Rows are points. Before rounding, the points of a table are all equally far from one centre. They may lie mostly on one side of it. Where is the centre, to within rounding?

Points (7 x 2):
[[-12.6  -9.9]
 [-10.2  22.7]
 [ -3.4 -17.6]
 [  9.4 -20.2]
 [-17.4   3.5]
 [-17.4   6.5]
 [ -2.0  28.3]]
Centre: [7.8 5.0]

Points (6 x 3):
[[ 13.7  17.9  13.5]
 [  8.0  28.1  -8.0]
 [-13.4  16.7   8.6]
 [  0.3   7.3  19.8]
 [-10.8  23.6   1.5]
 [ 16.7  23.9  -9.6]]
Centre: [ 3.3  5.1 -3.7]

Points (10 x 6):
[[-20.3  20.6  13.4 -14.1 -15.6  11.9]
 [ -5.8  10.7  30.5 -20.8  -2.8  -0.5]
 [-27.3 -13.6   2.1  -0.2   9.1  13.5]
 [-14.0  25.1  -3.6   0.3  13.4  10.9]
 [-16.7   8.1  23.6  -6.6  -5.8  23.2]
 [-15.7  20.0  25.6  -9.7 -10.4  11.3]
 [-18.0   1.8  -4.9   9.1   9.9  20.6]
 [ -2.3  10.7  11.6 -19.3  -2.1  23.7]
 [  0.1  16.8  -3.6  -8.4   1.6  22.7]
 [-13.4  26.9  22.3  -5.0   8.6   6.0]]
Centre: [-10.0   3.7   6.9  -4.4  -0.2   0.4]

Points (13 x 8):
[[-18.3  10.9  10.1  -0.9   5.6   5.9  -2.5  20.7]
 [-26.0   1.5  23.7  17.7   4.6  -9.9  30.0  -8.6]
 [ -9.7  11.5   6.9  21.0   8.8 -17.8  13.9  23.4]
 [-11.8  -0.6  11.6   3.8  -7.5  -7.7  28.5  21.6]
 [-11.9   8.1 -18.4  -0.4   3.3 -24.4  11.3  19.1]
 [  3.1   2.2  -9.3  13.7  -0.8  10.2  -2.3  15.4]
 [  8.0   7.4  16.7  17.8   3.6 -21.5  27.7  10.6]
 [-22.4  -3.4  14.6   1.0  -8.8   0.2  37.4  -6.6]
 [ -3.9 -10.9   8.0  21.6   9.7 -12.8  20.5   9.8]
 [ -9.8  13.6   2.5   4.4  15.5   1.8  12.1  20.9]
 [-21.8  12.3  29.4  -0.3   7.2   0.9  20.6   4.6]
 [-16.3   1.3   9.7  19.4 -10.4   2.2  21.5  20.5]
 [-24.8   2.3   7.6  25.0  17.1  -6.3  18.5   2.6]]
Centre: [ -8.5  12.0   3.4   6.3  -8.0 -11.3   7.2  -8.7]

Points (14 x 11):
[[ 24.4  16.4 -11.2   6.2   2.3 -13.5 -27.8   5.4   8.5   7.4   7.1]
 [  9.0  21.6  -4.4   9.4  -4.8   2.9 -19.1  13.1  10.3  25.1  18.1]
 [  5.2  34.7  -3.8  -4.5  -1.0  -6.7 -18.5  22.7   1.5  15.9   8.4]
 [  1.5  22.2  -2.5  15.3 -13.7 -10.3 -22.9   5.5  16.6  21.9   2.6]
 [  5.1  37.0  -2.0  18.7   2.2 -20.6  -3.2  -2.3   5.0  12.6   6.9]
 [ 15.7  26.7 -10.3   6.8  -4.6  -5.9 -22.9  20.0   9.0  20.9   6.2]
 [ 11.1  31.8 -17.3  -2.3 -26.1  -5.1 -10.5  20.8  11.5  16.7  -2.8]
 [  4.4   9.3 -14.0   5.5   0.8 -17.2 -14.4  25.6   5.1  17.4  -9.3]
 [ 23.0  23.7  -3.6   1.1   7.8   1.1 -17.6   9.9  19.9  11.6  11.9]
 [ 19.4  20.4  -8.8  17.4  -6.7   3.8 -24.4  18.2  -4.8  15.2  -2.5]
 [ 12.5   3.4 -18.2   5.0 -14.3 -16.0 -10.2  -1.4  -7.9  28.3   5.9]
 [ -3.2  17.7 -10.9  21.6 -18.0 -11.5  -6.1  10.9  11.8  20.7  16.6]
 [  6.4  17.5   5.9  13.6 -14.9  17.1 -24.2   3.1   6.5  15.3   5.0]
 [ 15.7  22.7   0.8  -2.7 -12.3  -2.8 -27.7   0.4   7.6  19.0  17.9]]
Centre: [ 12.3  13.1   2.2   2.3 -12.1  -5.6   1.4   7.0   1.9   3.4   1.7]

Points (17 x 12):
[[ -0.6  21.6   0.1   9.4   2.2  27.3   1.7 -26.1  -0.3 -15.9  -6.6   6.7]
 [ -6.0  28.7   6.6   3.7  -0.6  24.7   6.0 -19.5   1.7 -10.6  -7.9  22.2]
 [  3.2  43.0   6.9   1.0   0.0  13.7  -8.1 -19.9  -5.8   6.4 -11.6  -5.1]
 [ 17.2  11.0  16.4   6.9   1.0  16.9  -5.5 -10.3  -2.4  14.1  -6.2  -0.2]
 [ -3.1  28.8  17.1  -7.8  -6.4   2.1 -13.4 -18.1  -2.6   5.7 -26.7   5.4]
 [  0.0  22.3  15.9  14.4   8.6   7.7  13.1 -16.1 -24.4   7.2 -12.5  -3.0]
 [ 17.6  37.9   8.8  -8.8   6.1   8.5   7.4 -17.3  -4.5   7.8 -10.4  -2.0]
 [  7.4  22.9  19.9  -2.0   4.2   2.2   6.2  -9.6   3.2  11.2   7.1  25.6]
 [ -2.2  38.7   8.4   4.5  16.3   3.0  15.4 -17.9  -0.3   2.1 -17.1  19.3]
 [  4.8  27.7  23.1  -0.1   0.9  17.2  -2.3 -23.5  -9.1   8.6 -10.9  23.3]
 [-14.8  31.4  -3.8  -4.5   8.7  -2.1  21.5 -16.0  -8.3  -4.0  -9.9  21.4]
 [ 11.4  42.7   5.9  -2.0   0.4   3.8   5.4  -2.4   0.4   1.7   0.0  12.8]
 [  3.0  33.9   1.3 -11.3 -10.2  15.4  11.0 -22.9 -15.3  -4.9  -9.0   2.4]
 [  6.8  36.5   3.3  14.6   0.5  16.0  -7.5 -26.3  -7.5  11.0  -8.3   1.1]
 [  9.2  38.2  19.5  -1.4  13.1   0.7   9.7 -18.9   1.4   3.7 -14.9   3.4]
 [ 10.8  42.9  -1.7   2.4   0.3  11.8   1.3 -16.9  -4.5   2.1 -20.7   3.9]
 [  2.5  27.9  21.2  -2.2   6.1  17.7 -14.3 -10.3  -8.9  15.5  -9.4   6.0]]
Centre: [ -0.8  17.1   2.5  -0.2   5.7   1.9  -1.1 -16.3  -6.8   0.3  -6.2   8.5]

Points (24 x 18):
[[  4.7 -11.5  16.2  -5.9 -37.0 -13.5   4.0  -1.5  -8.8  -7.3   2.0  -1.6
   18.5  -6.6  20.6   8.7   2.2  40.1]
 [ -2.2  -4.2   0.8   6.3 -26.3 -12.5   4.8  -5.6   2.4 -12.5   4.1  18.1
   19.7   2.6  33.7   3.0   7.8  26.3]
 [  5.7  -6.0  -1.0  13.5 -19.8   2.2   8.4  -2.6  -1.7  -6.4  -4.4   8.8
   15.7   0.2  29.2  -0.4  11.7  36.6]
 [  7.4   1.5   4.7   1.5 -25.7 -18.5   7.0  -1.1   3.0 -20.8  -5.7  -0.8
   12.7   8.3  22.0  -0.4   2.4  36.2]
 [  5.3  -0.9  -8.8   9.0 -21.4 -16.9   8.2   3.6  -5.1   9.7   2.7   3.1
    2.6   3.7  26.8 -10.9  11.2  36.5]
 [  6.1   7.5   8.6  15.5 -29.3 -20.9  11.0   2.4  -7.4  -5.0  -4.1   2.7
   23.4   3.2  23.0   1.2   4.1  24.1]
 [  1.7  -1.6   4.5  14.5 -36.9  -4.1  17.2  20.3   2.2 -14.7  -3.0   7.7
    1.7  -3.1  26.4 -16.5   3.1  26.3]
 [ -5.0   9.6  -7.4   3.1 -24.4 -10.3  15.4   9.0  -9.6   2.9   7.9  -5.8
   17.1  -2.1  28.0  -9.1   1.3  29.8]
 [ -2.9   7.9   8.9  15.3 -18.7  -3.1  -2.6  -7.2  -2.0 -10.3   7.0   8.3
   18.3  -4.0  26.4  -2.9  -0.1  35.5]
 [  1.1   7.0   7.8  -6.5 -27.3  -1.2  -5.0  -8.2 -12.3 -12.0   6.1  -8.9
   19.3  -6.2  19.0 -11.1  19.5  26.4]
 [  4.7   3.7   1.3  12.1 -34.6  -7.2  -2.0   2.5   3.0  11.2   9.0  -0.6
   23.1  -4.7  15.9  11.0  13.0  39.8]
 [ 12.0  -7.6   2.9  -9.1 -18.1  -2.8  10.5  -2.7  -9.8   3.2   1.9   5.1
   19.6  -1.1  29.6 -13.8  11.8  28.5]
 [ -1.5   8.1   2.7  12.2 -34.0 -18.4  14.5  -5.5 -10.9 -12.9   9.0  -2.0
   10.7  19.7   7.5  -1.0   3.4  30.0]
 [  4.0   0.3  -1.8  -6.8 -35.4  -6.5  21.3   5.7  -9.2  -5.0  -6.6   5.3
   18.6  -6.3  14.4  -5.7  -4.3  33.6]
 [ 10.3   7.8   1.0   8.9 -33.3  -4.8   2.6  -4.3  -1.6  -0.6   0.8   5.6
   11.6  13.8  38.1  -9.4   7.3  27.2]
 [ -2.6   4.7   6.3   7.4 -24.2  -4.6  -5.8   0.0 -19.2   0.6   5.8   4.6
    9.6   7.3  31.0 -13.2   5.8  29.6]
 [  3.4  -1.3   3.0  -0.8 -27.6  -6.9  19.6 -10.4  -0.4  -3.7   7.2   7.6
   13.3  -5.9  35.6  -7.0  10.1  33.1]
 [ 12.8   4.7  -0.2   4.2 -31.1  -9.0   5.6  -3.3   4.7   7.3   6.5  -6.6
   31.4  -2.2  21.1 -15.6   9.4  24.6]
 [ 11.4  -6.3  -0.4  -3.2 -31.0  -4.6   9.4  -2.6  -4.4  -9.3   2.8   0.7
   11.7  -0.1  31.4 -18.4  10.6  34.4]
 [ -2.6  -3.9  -8.2  15.1 -26.5 -15.4  14.8 -12.8  -8.0 -11.3   9.3   4.4
   13.2   7.2  24.1  -4.6   3.4  29.5]
 [  1.1   3.9   2.0   8.7 -41.4   2.2   3.6   2.3  -8.5  -7.4  -2.3   4.9
    7.3   8.3  19.1  -8.3   9.3  41.0]
 [ -7.7  13.9   7.5  12.2 -21.4  -6.7   5.3   1.9  -8.7   1.3  -8.5   1.3
    4.9  10.1  20.2   1.6  -7.3  36.2]
 [ -2.2  12.0  -7.5  15.7 -16.2 -19.6  -0.7  -1.2   5.2 -13.0   6.7  -1.4
   10.5   1.6  20.5   2.2  -2.2  33.4]
 [  7.3 -11.6  -5.7   9.8 -38.9 -11.0   3.7  -6.5 -14.1   3.9   0.9  -3.0
   12.3  15.2  19.0  -6.3  -7.3  33.6]]
Centre: [  4.7  -5.6   6.9   1.4 -27.0  -0.1   3.9   1.3   4.9   0.5  10.8  -1.9
  -2.3  -1.0   8.8   3.3   0.0   7.9]

Points (23 x 20):
[[-28.2  -5.6   2.2  34.3  -2.3  -7.0  -8.5   8.8  -0.8   3.6  -1.9 -10.8
   -5.7 -14.8  -1.4  -7.9  20.6 -12.9  26.2  13.3]
 [-20.8  -3.8  -2.5  28.9 -17.2  -5.2 -13.1  -3.3   9.7  -2.0   5.5  10.0
   11.8  -7.2  12.4 -23.8  22.1  -3.7  25.5  -8.4]
 [-13.3  -2.0  14.2  27.4  -5.9  -3.7 -17.9  -7.8  -4.1 -14.0  -0.2  -5.4
  -10.4 -20.6  -2.0  -2.6  17.4  -4.2  23.8  12.5]
 [-16.4  -6.1  -2.8  15.9 -10.6  -8.0  -9.7  -6.1  -3.2   9.1 -14.9  -4.0
    5.3 -14.3  12.6 -13.3  29.1 -15.5  29.8   8.1]
 [-32.8   3.4  -2.3  14.2 -15.8  -9.3 -10.7  -4.2  -6.9  -6.4 -14.2  -8.5
    6.7  -9.3   4.0 -18.1   3.9  -9.6  29.8   9.2]
 [-25.8 -11.9  -2.0  25.9 -17.0 -10.1  -8.9  -5.3  -3.6   1.0  -1.4  10.2
   -2.8   0.0  18.2 -11.1  15.0 -25.5  29.2  22.6]
 [ -8.8   2.8   0.9  32.1  -5.3  -3.7 -14.6   6.2  11.9 -10.2  -7.2  10.1
   17.1 -13.3   7.7  -6.3  25.4 -20.1  21.9  13.6]
 [-24.9  -1.2  11.6  28.2  -5.7  -7.1 -15.1  -8.8  -3.5   7.9   4.6   6.6
   -0.6  -6.2  -5.4 -24.0  20.3 -29.1  26.6  11.8]
 [-18.1  -1.9  -0.7  24.4  -7.3 -11.2 -19.6   2.3 -12.9   8.6  -2.0   6.0
    1.3 -20.4  -1.0 -18.7  21.8   2.0  24.8   8.7]
 [-13.0   9.5  14.2  19.7 -12.9   2.1  -8.0   7.7  -1.6  -6.6  -1.1  -5.2
    6.2  -2.1  11.7  -6.0  22.6 -27.5  18.0  15.0]
 [-27.4  -4.0  12.5  19.3 -15.0  -9.3  -9.5   6.3   0.0   4.3  -3.6  -1.2
   -3.2 -12.6   5.4 -11.5  13.0 -11.5  33.0  12.2]
 [-17.5  -9.9   8.7  24.2 -24.6   1.0 -15.2   5.3  -5.0 -10.8  13.0  -0.5
   -4.3  -2.0  10.3  -9.0  20.3  -6.9  35.3  12.6]
 [-30.0  -6.3  13.5  28.8 -12.0  -6.7 -21.4   3.0  11.3  -2.8  -2.4  -4.1
   -7.0  -3.1  -5.0 -12.9  20.0  -4.2  21.4  22.1]
 [-17.0   1.2  -0.5  22.2  -8.4   2.7 -18.1  -5.2   9.6   9.9   4.1   9.0
   -4.9 -34.6   2.6  -5.3  22.7 -14.1  31.0  14.7]
 [-21.6  -9.7  12.2  31.5 -22.5   4.3 -12.5   7.4   1.6   0.9   8.7   0.4
    5.8 -14.6  -9.9  -4.5  21.6  -1.4  23.0  21.5]
 [-18.4  -1.3   3.2  33.9 -28.0   0.2  -8.7  -1.7   2.1  -8.0  -2.7  17.5
   -0.2 -13.4   6.6  -7.6  16.6 -12.2  24.5  13.0]
 [-25.4   7.0  -1.1  34.0 -13.3 -10.3 -12.6   5.8   1.3   1.6  -5.3  -8.5
   -6.0 -16.0  -5.3 -18.3  17.8 -19.5  17.4   9.6]
 [-15.2  -1.1   7.1  26.9 -18.7 -12.5 -14.3 -16.1   0.2   1.0  -3.2   0.2
    9.9 -19.4   0.9 -14.2  15.7 -16.5  27.8   7.8]
 [-26.5  -4.1   4.8  27.2 -10.1 -14.5 -22.4   2.1  -0.5   4.1  -3.8  -7.3
   12.8 -15.4   3.8 -12.8  11.0 -10.5  24.2  19.5]
 [-14.8  -3.1   2.9  19.9 -13.4  -4.1 -29.4 -10.7   4.5  -6.6  -2.7  -9.0
   -0.3 -26.5  14.5 -18.6  17.1  -4.9  25.2  17.9]
 [-24.6   7.1   0.4  21.5 -13.5 -13.5 -21.2   1.5   5.9  -2.6  -2.2   7.0
   -7.1  -6.5   2.0 -11.4  13.0 -19.3  37.8  13.7]
 [-12.9  -2.4  10.7  27.5 -17.4   0.1 -10.2  -2.5  -2.5  -5.6  -9.6  -2.2
  -10.4   0.0   3.4  -7.4  21.9   0.8  21.7  23.3]
 [-19.7  -1.5   7.0  21.1  -8.2   4.2 -15.0  -4.3  12.8  -9.1   5.3  -3.3
   -2.2 -18.5   4.4 -21.9  41.4 -15.6  30.4  18.9]]
Centre: [-14.1 -10.6 -13.5   7.1  -4.3   6.6 -10.3  -4.2   5.4  -6.4   9.3   2.8
   1.5  -5.7  -4.6 -13.9  11.4 -13.3  10.5  14.0]
